Every row gives one point. Each copy is the shape, with its points in the same order, turned, moved and blurred by noise. Say if it was mirrored as well.

Shape, 7 rows:
[[ 45 -13  41]
 [ 79 -48 -20]
 [ 39 -21   2]
 [-34 -29   3]
 [-46  67   0]
 [-64  69   6]
 [ 79  17 -36]]
Copy 1 (7 x 3):
[[ 56  -1  35]
 [  3 -32  80]
 [ 30 -11  30]
 [ 16 -28 -36]
 [  1  59 -70]
 [  4  50 -88]
 [-12  29  65]]
Copy 1 is: mirrored
Copy 2:
[[ -2  21  60]
 [ -4 -50  90]
 [ -6 -17  53]
 [-43 -20  -6]
 [ 38   4 -61]
 [ 27   4 -80]
 [ 57 -45  65]]
Copy 2 is: only turned

Shape (8 x 4):
[[ -9  13  76 -51]
 [ -3  27  45  -6]
 [ 14  18   0 -65]
 [ 44  -8  62  -5]
 [-20   6 -31  95]
 [ 16  11   8 -69]
 [ 43 -33  50  26]
 [-46 -12  -7  16]]
Copy 1, 8 rows:
[[-32  72 -22 -62]
 [-42  31 -15 -14]
 [-40  -9  14 -64]
 [  7  66  10  -1]
 [-17 -37 -49  90]
 [-33   5  14 -66]
 [ 31  50   1  23]
 [-14 -27 -61   0]]
Copy 1 is: mirrored
Copy 2, 8 rows:
[[ 17 -52  22  72]
 [ 37 -41 -20  32]
 [ 34   8  47  32]
 [ 35  -9 -42  66]
 [ 27  -5 -88 -79]
 [ 30  14  49  43]
 [ 21   8 -72  57]
 [-15 -22 -17 -29]]
Copy 2 is: mirrored
Copy 3:
[[ 55  50  50  40]
 [ 37  14  42  -3]
 [ 25  65 -14  10]
 [ 86  -1  21  11]
 [-21 -84  -2 -35]
 [ 39  64 -14  18]
 [ 86 -38   8  17]
 [-25 -24   7  29]]
Copy 3 is: mirrored

Shape:
[[-40  13 -13  42  15  -4]
 [ 20  12   5  62 -18 -31]
 [-19  40  56 -19  -6 -52]
 [  8  -2  -6   6  33  25]
 [-16  -6   7  33   3  21]
 [ 14  15  12 -16 -16 -46]
 [ 26   7 -29  18  43 -16]
 [ 18  -4  23  16 -16 -21]
 [ 42  19  92  23  -9  33]
 [ 12 -34  -7 -88  61 -36]
 [ 26  18 -14 -25 -31 -17]]
Copy 1:
[[ 43 -14  14 -35 -16  17]
 [ 62  16  14  -8  37 -17]
 [ 13 -77   5  23  51  21]
 [ -4   8 -10   2 -27   3]
 [ 49  -2 -12  -7 -33 -12]
 [-11 -32   6  -5  55 -22]
 [-13  34  13 -21  13  18]
 [ 27 -13  -9  -1  29 -25]
 [ 50  -6 -12  87  12 -16]
 [-95 -22 -62 -12  17   7]
 [ -6 -19  14  -9  18 -52]]
Copy 1 is: mirrored
Copy 2 (11 x 6):
[[-48  22 -52  24 -12  15]
 [-15  58 -27  42 -19 -40]
 [-27 -22  29  82 -31 -17]
 [-10   5 -16 -24 -14  10]
 [-23  39 -15   3  -9  19]
 [  6  -6  -2  60  -5 -35]
 [-15  -7 -42 -15 -17 -40]
 [  2  33   7  36  -5 -23]
 [  3  59  62  10 -60  -1]
 [ -3 -93  15 -10  40 -31]
 [ 38  -1 -17  42  -7 -20]]
Copy 2 is: only turned
Copy 3:
[[-25 -25  18 -17  23 -29]
 [ 18  -3  21 -61 -19 -16]
 [-19  46 -63 -33   4 -16]
 [ 18  -4  17  26  19   0]
 [ -3 -18  16   9 -11 -22]
 [  4  22 -35 -36   1  27]
 [ 24   9  33 -14  42  14]
 [ 11  16  -6 -24 -24   6]
 [ 55  41 -24  18 -56 -49]
 [-16  62 -12  40  51  82]
 [ 28 -10 -35 -22   1  40]]
Copy 3 is: only turned
Copy 4, 11 rows:
[[-53  43   3  -4  30   5]
 [-16  37 -19 -54  21  53]
 [ 44  -2  25   0  62  36]
 [-10  31  -4 -18 -10 -30]
 [-27  39  11  -4  -7  11]
 [ 27  -9 -24 -16  37  27]
 [ -5  41 -39 -42  23 -26]
 [ 16  17 -14 -23   2  39]
 [ 53  29  64 -48 -34  29]
 [ 69   9 -62  39  24 -60]
 [ 14 -35 -30 -23  10  10]]
Copy 4 is: mirrored
